Rows are points. To make a cloud, some directions were put in groups of two or more. Within a group, all points are equally far from the middle, so they leave a hole (a ring in 2 directions, a hollow ball in 3). The other directions are filled evenly. Then the cloud was stretched, turned, moved and blurred a little. Count the holes, and give their numbers of directions, smallest first.
In the rows, 128 means zero.

Cloud, 14 rows:
[[163 163]
 [151 168]
 [155 152]
 [ 87 123]
 [102 192]
 [118 145]
 [104 184]
 [ 65 147]
 [106 143]
 [119  86]
 [163 171]
 [ 77 115]
 [107 181]
 [ 78  85]]
Holes: 0

Cloud:
[[ 73 124]
 [175 129]
 [155 181]
 [122 178]
 [110 111]
 [111 175]
 [130 180]
 [106 111]
 [178 176]
 [ 85 162]
 [144 181]
 [ 70 132]
 [ 87 115]]
Holes: 1 (2)

Cloud:
[[120  84  94]
 [100 165 178]
 [ 91 137  88]
 [153  87 100]
 [156 157 157]
 [135 102 187]
 [149 152 169]
 [ 35 190 110]
 [149  90  98]
 [153 166 156]
 [144 174 162]
 [105 107 181]
 [102 128  88]
 [105 131  88]
 [ 80 109 164]
 [140 190 110]
 [ 79 110 164]
 [ 67 113 149]
 [178 109 155]
 [185  92 142]]
Holes: 1 (2)

Cloud, 31 rows:
[[140 181 192 110]
 [ 84 132  95  64]
 [127  58 104 132]
 [107 145 103  91]
 [122 135 204 120]
 [129 129 137 187]
 [ 68 133 113  56]
 [ 74 187 145 113]
 [147  92 131 161]
 [105 174 154  72]
 [ 95 161 149 115]
 [140 156 145  57]
 [161  60  90 131]
 [101 173 127 121]
 [ 77 141 171 102]
 [104  86  65 133]
 [ 81 104 148 146]
 [162  87 134 121]
 [155 153  83 141]
 [161 134 150  94]
 [ 86  66  81 139]
 [118 120  79 116]
 [ 90 119 162 149]
 [ 69  78 139  68]
 [ 75 144  83  48]
 [ 95 190 166 110]
 [102  91 147 122]
 [126 144 163  92]
 [133 127 186 102]
 [100 109 194 128]
 [148 186 154 160]]
Holes: 0

Cloud:
[[157 165 160 100 176 137]
 [154  70 175 165 159 152]
 [112 117 170 185 145  87]
 [ 94  91 124 161  67  80]
 [154 176 162  99 203  97]
 [ 89 126 113 128 180  94]
 [152 112 163 179 171 132]
 [ 63 126 146  96 114 116]
 [109 186  68 119 167 113]
 [113 100 103 139 149  86]
 [126  75 207 144 147 102]
 [176 151 129 142 130  75]
 [132 123 107 124 115  58]
 [138 154 155 190 153  91]
 [117 176  69  99 137 120]
 [167 167 149 145 195  96]
 [103  88 156 138  92  59]
 [ 64 101 119  99 125 130]
 [112 123 148 129  86 118]
 [140 125 147 113 157  66]
 [ 98 152 124  61 201 137]
 [171 126 152  86 173 122]
 [ 78 150 147 115 127 135]
 [ 94 170 100  63 179 134]
 [116 168  84  95 114  81]
 [101 110 118 141 136  64]
 [120  93 105 137 106  63]
 [129  69 166 114 179 104]
 [ 94  69 115 168  99  97]
 [112  63 124 139  78 148]
 [165  80 102 149  97 168]
 [110 112 204 140 139  82]
 [127  50 187 102 133 102]
 [ 76 163 137 162 101  71]
 [157 152 143  91 198 147]
 [ 77 144 175 150 151  56]
 [184 115 156 125 185 151]
 [175 133 178 161 144  97]
 [133 123 102 128 187 113]
 [133 157 141 112 223 104]
 [116  66 145 152  94  62]
 [179 103 169 185 145 108]
 [170  58 177 192 127 113]
 [190 104 117 161 164 114]
 [134 130 130 155  70  99]
 [102  80 198 107 168 121]
 [110  35 135 127  99 158]]
Holes: 2 (2, 3)
